Each row of a before or after table is a point. The points were changed in one or more steps. Then noise was added and the rows were shuffled. The steps act on columns, c1 being the first. Name the steps. A step turns or swaps two columns, mirrors them in a line or flattens them onto one, adds a multiple of one to another, or multiplies or shifts one. Angles are multiples of 10 degrees, from the lower column toward the higher: turns from -170 to 170, lines from 10 to 170 but not 90. Use the fewest steps. Two steps may share a column if one is a turn and the other turns, adds or multiplies; they go together, in the order done. Otherwise the lowest column goes first.
In the rows, zero is written as 128.

Before, 10 rows:
[[109 112]
 [149 149]
 [118 131]
 [ 82  97]
 [131 122]
 [154 184]
 [156 107]
 [126 155]
 [122 176]
 [103 154]]
After (10 x 2):
[[121 136]
 [132 171]
 [100 116]
 [140 139]
 [102 189]
 [153 169]
 [127 186]
 [107 157]
 [146 124]
 [171 112]]
Steps: multiply c1 by -1; shift c2 by 10

Before:
[[ 91 137 137 116 168  94]
 [ 81 159 156 114 156 120]
 [146 139  89 111 110 147]
 [124 103 149 156 141 153]
 [127 124 177 139 121 169]
 [ 97 154 135 147 115 187]
 [126 136 110 165 110 152]
 [111  90 147 149 108 163]
 [136 110  57  94  75 151]
 [104 123 147 143  88 153]
 [153 138  98 100 134 116]
 [ 84 152 134 142 114 109]]
After:
[[146 179 163 153 112 115]
 [134 177 167 152 133 144]
 [134 198  76 139 156 138]
 [149 179  96 135 166 164]
 [178 150 180 162  74 113]
 [114 146 110 105 141  98]
 [128 167  95 117  86 103]
 [ 88 161  94 129 125  88]
 [123 131 102 116 111  93]
 [143 192  98 120 116  65]
 [154 193  93 115 113 144]
 [140 176 140  96 109  99]]
Steps: turn c1 and c3 by 130 degrees; shift c2 by 40; turn c4 and c6 by -170 degrees

Before:
[[135 126 134 117 144 155 132 104 124 160 128]
 [113 136 149 156 142 132 119  96  76 156 104]
 [ 90 110 128 146 149 145 113 116  94 176 142]
 [105 152 119 153 153 144 148  92  91 115 135]
 [131  91  98 107 152 138 104 112 137 122 108]
 [ 83 111 141 169 106 154 155 136 160  94  99]
 [104 125 127 116 177 128 121 125 144 149 106]
 [112 134 113 172 106 147 152 171 141  98 103]
 [113  86 126 132 130 138 173 164 144  93  97]
 [ 87 132 159 148  96 145 135 164 119  90 125]
 [108 102  81  86 103 124 155 141 156 111  88]
 [125 100 108 121 101  93 146 136 155 113 127]]
After:
[[103 125 150 135 178 133 133 126 115 118 107]
 [115 133 102  90  97  89 162 164  88 156 125]
 [ 78 111  83  95 106  58 170 136 105 135  98]
 [166 136 136  96 142 127 143  97  89  98 104]
 [135 125 157 128 145  72 186 104 132 111 129]
 [108 134  74 120 105  72 155 172 122 122 102]
 [ 95 102 127 189 103 116 102 141 126 149  89]
 [122  91 126 165 152 127 167 112 134 135 108]
 [107  86 102 128 130  75 123 165 123 152  97]
 [139 111 147 119 150 106 177 116  79  82 141]
 [104 100 116 149 102 182  36 137 139 138 128]
 [148 151 100 123 153  82 152  92  89 122 135]]
Steps: turn c1 and c9 by 60 degrees; turn c3 and c4 by -120 degrees; turn c3 and c10 by -140 degrees; multiply c6 by 3; turn c6 and c7 by 130 degrees
